Each row is a point. The points of each table are mixes of a few directions, plus a little noise. Count the directions of each table, and those that both share. Where both have some left over, give the other angles between the two spaces (their principal angles), to ten degrees, smallest first.
In the rows, 128 means zero.

First (5 x 3)
[[141  62 136]
 [131 110 130]
 [140  69 138]
 [105 241 114]
 [121 157 125]]
Second (6 x 3)
[[163  42 133]
 [ 79 170 133]
 [ 96 160 131]
 [120 166 122]
 [187  58 123]
 [122 171 122]]
Directions: first 1, second 2, shared 1

First (9 x 6)
[[ 99  91 135 137 134 177]
 [118 113 140 112 165 195]
 [137 170 123  94 122 144]
 [149  84 132 167 129  72]
 [249  95 136 103 117 106]
 [ 68 121 133 151 157 143]
 [183 149 111 125  69  51]
 [ 56 128 119 152 101 140]
 [ 92 199 123 107 158 125]]
Second (9 x 6)
[[123 138 132 139 121 159]
 [128 108 134 110 144  76]
 [ 82 127 205 148 144 170]
 [116 145 143 149 119 183]
 [155 171  69 156  85 213]
 [113 140 149 146 124 173]
 [174 104  60  86 132  23]
 [140 129 109 124 124 119]
 [122  90 151  95 160  36]]
Directions: first 4, second 2, shared 0; angles 40, 50

First (9 x 9)
[[117 186 156 161  66 131  84 136 115]
 [176  49 142  68 144 177 126  40 157]
 [118 125 124 149 129 102 111 141 104]
 [108 152 114 129 183 129 173 212 156]
 [106 162 113 136 171 125 169 212 150]
 [108 170 145 185  77  96  70 149  81]
 [163  89 124  77  89 154 142  11 135]
 [145  94 106 104 104 113 145  46 112]
 [114 126 130 142 189 126 132 206 142]]
Second (7 x 9)
[[122 161 142 135 128 147 127 166 147]
 [140  66 102 115 128  93 131  58  92]
 [131 111 120 124 128 118 129 108 118]
 [141  58  98 113 128  89 131  48  87]
 [113 207 162 145 128 172 125 217 173]
 [109 226 170 149 128 183 124 239 185]
 [140  68 102 115 128  94 131  59  93]]
Directions: first 4, second 1, shared 1

First (11 x 14)
[[129 183 103 129 130 144 113 130 104  40 116 151 106 110]
 [127  73 153 127 126 112 142 127 152 215 140 105 150 146]
 [127  77 151 127 126 114 141 126 150 209 139 107 148 145]
 [128  87 147 128 126 116 139 127 146 193 137 111 144 141]
 [130 204  94 129 132 150 109 131  95   7 112 160  98 104]
 [129 175 107 129 130 141 116 129 107  54 117 147 110 113]
 [127  64 157 127 126 110 144 126 156 230 142 101 154 148]
 [130 199  96 129 131 149 110 131  97  15 113 157 100 105]
 [129 184 103 129 130 144 114 130 103  39 116 151 106 111]
 [128  88 146 127 126 117 138 127 145 193 137 110 144 141]
 [127  74 152 127 126 112 142 126 152 214 139 106 149 145]]
Second (8 x 14)
[[101 162 101 142 109 138 167 155 104 154 123 133 139 102]
 [124 142 144  86 104 120 131 136 118 118 150 167 111  71]
 [145 109 142 147 192 104 106  97 114  68 109 118  95 225]
 [143 112 140 141 178 109 109 103 120  82 115 120 102 203]
 [163  80 149 145 185 115  82  87 152  86 114  96 116 223]
 [112 143 113 111  60 156 147 159 149 196 147 132 167  31]
 [128 125 124 131 120 135 128 130 138 143 128 121 139 120]
 [108 151 111 118  76 148 155 158 130 178 140 139 153  51]]
Directions: first 1, second 3, shared 0; angles 50

First (9 x 20)
[[128 181 135 160 125 140  96 113 119 107  92 147  80 169  79  97 108 158
  166 132]
 [131 103 178 142  84 181  95 126 148 112 106 104  41 167 128 109 132 117
   94 168]
 [131  95 167 131  92 169 109 130 147 120 119 103  68 151 139 120 136 112
   91 160]
 [127 134 103 118 150 101 148 131 119 138 143 138 176 104 134 141 128 130
  140 108]
 [130  80 153 116 103 152 128 136 145 132 138 101 106 126 158 136 142 103
   84 150]
 [128 151 139 146 120 142 107 120 127 115 106 134  91 154 103 110 119 141
  142 136]
 [125 128  82 103 168  76 170 136 114 151 162 141 224  77 149 158 133 125
  142  91]
 [125 116  74  92 174  66 183 140 114 159 175 139 249  61 162 169 138 118
  135  85]
 [127 164 122 144 136 124 116 120 119 119 111 144 118 144 100 114 116 147
  157 122]]
Second (10 x 20)
[[128 114 122 117 133 121 140 132 129 135 140 124 148 114 143 139 134 120
  120 124]
 [128 120 125 121 130 122 136 131 129 133 135 125 141 118 137 135 131 123
  123 126]
 [127  68 103  81 146  93 181 148 132 161 183 111 220  61 192 176 152  93
   90 110]
 [127 121 125 123 130 124 134 130 128 132 134 126 139 120 135 133 131 124
  123 127]
 [128 156 140 149 120 144 103 118 125 113 103 136  84 159  99 106 116 144
  146 136]
 [128 180 150 168 112 158  82 111 125  99  81 143  48 185  73  88 107 158
  162 143]
 [127  65 101  79 147  93 184 148 132 162 185 110 225  59 195 177 154  91
   88 109]
 [128 118 123 120 130 122 137 131 129 134 137 126 143 117 138 137 132 123
  122 125]
 [128 149 136 144 121 139 110 121 127 117 109 134  97 150 106 112 120 140
  141 134]
 [129 190 155 175 109 163  74 108 123  94  72 145  33 196  62  80 103 163
  166 146]]
Directions: first 2, second 1, shared 1

First (10 x 32)
[[100 220  61 158 167 152  14 125 145  90 198 156 136 151 134  84 145 107
  179 108 201 192 144 189  88  49 136 110  65 201 175 129]
 [172  91 159 125 141 142 191 137 104 139 106 102  95 120 104 165 113 123
  106 112  81 116 151  91 159 165 150 115 150  95 106 138]
 [188 106 156 144 164 157 184 148  97 131 121  91  69 120  92 183 108 107
  112  82  77 137 171  89 157 165 169  90 148  97 109 146]
 [159 125 145 193 140 117 143 171 136 145 132  76  61 110 100 219  92 109
  131  44  90 153 148  94  91 188 139  73 188 103 115 164]
 [ 75 134 117 134  86  81  91 122 165 137 121 143 164 126 158 113 134 150
  140 149 158 113  82 148  85 128  83 151 144 137 136 121]
 [146  82 174 171 100  83 183 159 144 164  89  76  82  98 114 225  92 131
  110  76  74 110 115  77  97 222 111  99 220  68  94 154]
 [102  93 154 154  70  65 147 144 164 161  93 105 129 107 141 177 109 150
  118 118 106  99  84 107  82 194  83 134 203  92 108 139]
 [118 132 109  41 139 171 126  77  98  99 132 187 195 151 147  16 173 141
  121 222 161 107 131 163 198  43 140 186  40 162 144  87]
 [ 97 122 115  68 109 132 121  93 124 118 121 175 189 140 156  47 159 146
  122 204 157 102 108 153 159  80 115 178  80 147 138  95]
 [125 171  89  92 167 178  84 101 108  91 166 168 158 154 133  50 158 119
  144 163 169 151 152 167 162  47 154 145  45 178 158 108]]
Second (8 x 32)
[[178 202  91 131 192 156 163 114 133  55 182  90  92 143 105 172 121 121
   89  78  84 121 225 131 137  97 192  54  70 127 136 139]
 [103  72 115 155 106  53  48 103  93 164 120 205 189 104 135  79  91 130
  161  90 143  96 154 149 103 129  63 129 143 127  50  89]
 [ 63  60 138 182  73  88  91 100  50 201 162 214 200 107 114 113 103 144
  143  74 140 158 121 113  95 158  77 176 116 133  38  70]
 [122 128 150 131 120 161 179 133 134 130 129  93 115 135 123 160 146 137
  111 149 122 142 104 106 128 150 151 140 127 122 160 149]
 [163 147 151  89 141 151 191 151 210  84  67  36  80 139 150 159 154 132
  108 204 115  76 104 126 138 143 158 104 170 104 222 196]
 [ 97  43 152 169 122 137  44 122  67 195 110 195 180 117 122  58 121 109
  199 133 194 154 115 138 119 133  91 167 136 154 115 119]
 [112 131 155 124  98 148 198 140 149 134 121  84 114 134 131 172 150 149
   98 160 112 136  79  98 125 162 142 153 140 112 158 145]
 [186 240  66  46 171 131 109 162 188  61 132 106  59 142 146 112 136 102
  120 137 114 139 125 160 183  52 146  97 122 144 141 118]]
Directions: first 3, second 5, shared 1; angles 50, 80

First (8 x 32)
[[107  93 110 182 104 147 145 136 124 210 146  94 137 155 102 118 173 136
  142 100 220  95 110  97 157 141 172  81 158  82 156 154]
 [ 97 121 118 192 112 132 132 143 148 202 119  71 134 163 127  81 154  89
  111 119 199  62  72  72 165 141 167  72 159  80 122 145]
 [119 141  82 134 129 136 141 122 146 166 129 108 164 160 132  75 167  69
  113 109 153  29  86  79 134 137  86 136 126 107 117 122]
 [115 110 146 118 183 163 152 157 118  92 140 167 110  87 153 179 106 182
  116 182  73 180 185 190 112 133  95 169 111 159 137 104]
 [187 157 130  53  88  61 102 102 115  13  95 135 133 105 125 133  85 102
  145 125  45 144 170 131  96  91 113 141  86 184  80 112]
 [152  90 104 132  64  99 138 123 101 129 129  95 141 131  86 145 150 142
  171 100 173 113 172 107 131 113 177  76 127 124 131 147]
 [ 87 148 187 156 208 172 121 154 150 137 131 162  87 109 174 145  87 161
   86 180  88 200 102 178 134 150 121 160 144 127 141 116]
 [165 164 148  58 136 112  94  89 119  75 136 192 119 117 125 145 106 142
  140 103  74 201 128 174  97 120  93 190 114 164 140 123]]
Second (10 x 32)
[[125 109  95  85 145 165 172 121 133 186 144 131 140 139 107 154 195 161
  151 145 150  82 155 103 119 135  86 142 130 128 141 121]
 [ 98 143 138 238 153 100  91 184 118  12 116 138 139  89 206  66  13  47
   45 129  65 145 107 197 133 134 120 151  94 133 105 109]
 [110 168 128  96 174 174 123  93 165 231 148 157 128 173 126 101 185 121
  121 110 161 106  43  99 132 157  81 173 160 100 155 132]
 [131 142 147 245  79  52  50 151  98  13 119 126 138 107 166  58   7  44
   83  56 118 184  86 188 143 119 190 111 111 117 123 146]
 [110 136 133 112 177 159 154 148 147 131 120 131 119 115 155 140 129 137
  106 186  85 110 140 129 123 135  87 150 121 141 110 102]
 [123  96 109 179 118 118 132 157  97  73 142 133 147 101 138 126  96 120
  118 116 126 137 168 172 127 126 131 129 104 134 136 126]
 [151 131 195  73 106 131 106  82 133 188 130 145  71 142  78 195 151 216
  186 118 163 241 120 126 133 120 205  99 177 123 163 163]
 [144  99  98  98 106 132 159 119 115 152 137 116 140 133  94 156 174 156
  165 126 155 100 172 105 122 121 126 113 124 131 135 130]
 [153 143 131  88  90  99 122 103 139 136 101  94 124 147 104 128 146 119
  153 125 134 104 122  75 128 111 153  92 136 131 101 135]
 [136 113 104  69 133 148 174 123 138 161 121 109 134 133 108 158 182 153
  153 169 126  74 168  84 120 122 100 121 123 140 112 114]]
Directions: first 5, second 5, shared 4; angles 90

First (8 x 32)
[[124  55 109 123  69 119 100 149 127 114 137 140 112 137 125 154 122 123
  160 138 126 146 126 133 139  99 137 124 149  97 111 147]
 [122  97 120 122 104 127 113 137 129 127 136 136 118 136 128 141 124 128
  143 137 127 141 128 129 137 116 132 125 136 116 118 140]
 [119  92 120 117 101 128 109 139 130 131 141 139 113 140 128 144 122 130
  148 142 126 147 128 128 142 114 132 123 136 115 115 146]
 [ 95 144 135  89 151 153 112 126 138 179 166 151  99 163 136 135 114 150
  140 166 125 169 134 120 167 137 125 114 111 147 109 165]
 [126 249 159 125 228 149 168  93 132 166 125 116 145 124 135  90 132 143
   81 123 131 110 132 118 122 176 112 129  91 183 150 109]
 [111 162 139 108 161 145 129 120 133 161 146 137 117 145 133 124 122 142
  124 145 127 145 132 121 146 143 123 121 112 149 123 142]
 [170 139 127 177 125 102 159 122 117  72  79  95 169  81 119 108 148 105
  100  78 133  71 121 136  77 129 128 148 139 118 158  76]
 [158  87 115 163  85 102 133 137 118  74  95 111 150  98 119 130 140 106
  128  96 131  95 121 138  95 109 135 141 151  99 140  99]]
Second (11 x 32)
[[133  98 108 116 108 117 105 133 131 119 130 135 124 143 136 140 129 129
  138 129 122 136 133 131 147 126 135 121 136 117 128 130]
 [118 227  76 152 176  43 118  52 179  90  77 102 164 102 169 105 137 109
   70  84 162 114 105 130 160 143 145 169 110 159 155  28]
 [160  86 118 133 112 131 132 152 108  98 126 127 139 125 133 139 144 130
  138 120 117 113 146 133 118 130 124 114 139 116 136 134]
 [137 103 142 137  80 133 117 135 116 132 113 118 130 116  82 107 114 110
  133 111 113 107 103 132  98 116 128 132 142  96 145 126]
 [126 143 154  99 140 167 121 132 116 176 146 135 116 152 104 109 115 141
  129 141 105 131 128 123 131 149 118 110 117 132 139 157]
 [156 105 132 143 128 128 145 136 117 100 109 127 133 132 140 144 143 130
  122 116 130 108 149 134 106 129 139 132 148 119 130 122]
 [ 91 223 189 105 248 181 178  99 144 201 151 158  86 184 167 149 126 170
   98 173 154 160 168 116 135 158 140 138 114 190  90 160]
 [113 113 134 128 126 128 129 126 137 132 129 142 106 147 142 154 124 132
  133 142 143 146 137 129 130 113 144 139 143 126 102 137]
 [119 112 142 134 101 140 130 143 120 139 138 125 124 111 100 120 117 120
  144 133 123 130 111 127 112 113 118 126 127 115 122 144]
 [110 105  99 143  87 113 124 161 120 107 167 112 152  60 113 114 127 110
  168 138 126 143  97 121 139 102  87 110  97 127 118 138]
 [147  94 114 120 102 126 109 139 119 116 125 128 133 135 122 129 131 127
  136 120 113 120 131 131 132 130 129 117 136 110 142 130]]
Directions: first 2, second 6, shared 2

First (10 x 32)
[[117 120 115 109 138 130 142 134 133 104 145 130 124 137 119 140 124 118
  146 126 141 120 122 141 130 134 119 141 127 115 127 143]
 [120 126 117 113 135 130 138 132 131 110 140 131 126 136 123 138 125 119
  141 125 137 122 122 136 130 132 119 138 125 119 129 139]
 [173 155 184 209  95 119  78 101 106 218  58 108 144  86 161  76 139 168
   54 138  84 162 151  76 127 106 168  82 135 176 126  73]
 [143 135 145 152 116 125 112 121 120 155 108 123 136 116 136 112 130 142
  104 131 114 138 137 113 126 119 141 114 129 144 129 110]
 [ 69  92  56  19 174 140 193 163 158  10 221 152 107 186  82 201 114  72
  227 114 187  79  94 198 133 155  73 191 120  60 133 204]
 [108 114  99  85 147 131 153 142 141  82 166 136 120 151 109 157 123 105
  165 122 149 108 114 154 129 138 106 154 124 103 128 157]
 [174 153 187 214  86 119  77  99 103 222  55 108 147  82 163  71 141 170
   49 139  81 166 155  72 126 104 170  78 138 183 125  67]
 [136 134 139 142 121 127 121 124 123 143 118 126 134 120 133 120 130 135
  116 129 119 131 131 121 127 126 134 119 130 137 127 119]
 [168 152 177 201  95 119  84 104 108 209  65 113 142  89 156  81 138 166
   61 137  88 159 151  83 125 110 165  88 135 173 127  77]
 [ 77  96  65  35 166 138 184 156 154  26 207 149 110 174  89 189 115  79
  208 114 179  89 100 186 132 153  82 179 120  71 132 193]]
Second (8 x 32)
[[135 121 181 211 158 131 159 115 103 161  89 153 126 144 169  85 157 164
   49 155 169 107 126  71 110  76 134 184 215 193 173  94]
 [129 126 142 148 135 128 135 125 120 135 119 135 127 131 138 118 136 137
  110 134 138 123 127 115 123 115 130 142 149 146 140 120]
 [134 121 181 211 159 129 158 113 103 161  90 153 127 143 169  85 157 163
   49 155 170 108 126  71 111  76 135 184 214 194 173  94]
 [127 130 123 123 126 128 125 130 130 126 131 128 129 127 124 132 125 125
  135 126 124 131 128 133 130 132 127 125 120 123 122 130]
 [126 129 114 105 120 128 121 131 136 120 139 121 129 123 117 139 119 119
  150 121 117 134 129 143 133 142 127 113 105 110 117 137]
 [121 136  69  35  94 126  92 144 157  91 171  99 131 112  82 175  95  88
  217  97  80 152 130 193 148 186 122  65  31  54  77 167]
 [132 124 160 179 147 128 147 119 113 148 105 144 126 138 153 102 144 148
   80 145 153 115 127  93 117  98 132 162 181 167 155 107]
 [119 138  55  13  86 125  84 148 164  83 180  94 133 106  71 186  87  80
  238  91  70 157 130 207 153 200 118  49   7  38  65 176]]
Directions: first 1, second 1, shared 0; angles 60

First (10 x 32)
[[ 82 103 107  77  95 165 111 131 123 118 140 109  77 132  42 178 130 135
   68  80 131  71 156 150 153  87  82 113  85 124 110 180]
 [107 138 115  80 108 146  76 131 109 153 152 122  91 119 103 158 122 151
   88  98 144  89 144 136 162 100  76 137  90 161 125 177]
 [140 146 115 165 138 137 138 142 106 162 117 133 145 128 120 156 120 171
  126 139 163 163 142 101 145 175 136 101 128 138 135 133]
 [145 135 146 146 106 140 160 129 146  96 116 142 141 139 142  98 115 113
  164 150 127 138 120 123 116 144 155 132 143 107 119 102]
 [143 139 152 203 142  86 165 110 128 138 110 144 167 135 137 131 132 117
  127 160 126 174 122 117 141 186 175 103 162 117 135 103]
 [184 150 159 126 129 122 158 138 139  84 128 159 162 142 191  76 127 104
  195 160 147 160 111 120  86 150 163 154 180 120 119  96]
 [107 123 108  64 118 148  78 133 116 141 150 111  88 117 109 146 127 143
  102  94 132  84 138 140 139  80  74 144  92 153 128 168]
 [125 129 131 180 126 127 143 117 152 142 102 119 148 121 168  83 111 127
  171 159  92 149 107 113 124 138 162 132 120 114 147  74]
 [103 115 136 102 134  92  94 107 125 135 150 120 109 124 111 144 145 102
   79 105 100  98 125 157 145  94 104 138 121 142 128 154]
 [147 101 113 136 183 117 159 142 134 116 111 116 155 126 153 111 154 123
  163 134 118 162 115 121  69 128 156 124 160 106 135  92]]
Second (8 x 32)
[[ 82  88 160 117 143  95 102 157 131 119 188 117 114 139 146  87 149  49
  111  54  84  64 136 187  89   7  69 126 116 130 160 137]
 [145 148 142 134 107 164 130 171 120 126 147 148 140 141 163  93 104 134
  173 117 165 121 143 119 110 114 111 129 121 134 136 127]
 [161 127 110 148 165 110 128 103 122 148  78 129 166 142 136 143 136 182
  131 154 148 153 116  91 144 196 186 149 161 117  97 131]
 [125 143 116 119 110 160 132 141 124 131 134 124 111 112 119 138 115 140
  139 137 138 141 135 121 128 128 109 113 107 139 139 123]
 [139 173 145 173  85 129 134 102 130 146 113 147 137 124 134 130  96 144
  130 173 137 153 124 106 178 187 151 125 122 141 128 116]
 [115 116 126  79 148 108  88 133 116 133 159 119 107 122 129 137 149 112
   99  92 123  98 130 154 120  80  86 142 123 150 132 159]
 [161 145 127 120 101 133 172  87 145  81  86 144 131 128  89 159 128 139
  125 184 140 165 115 108 147 210 186 131 161 104  85 120]
 [ 98  88  99 137 165 123 140 132 135 138 115  93 121 114 110 138 148 125
  117 112  92 130 128 136 105 103 126 109 114 112 145 111]]
Directions: first 6, second 6, shared 4; angles 50, 60
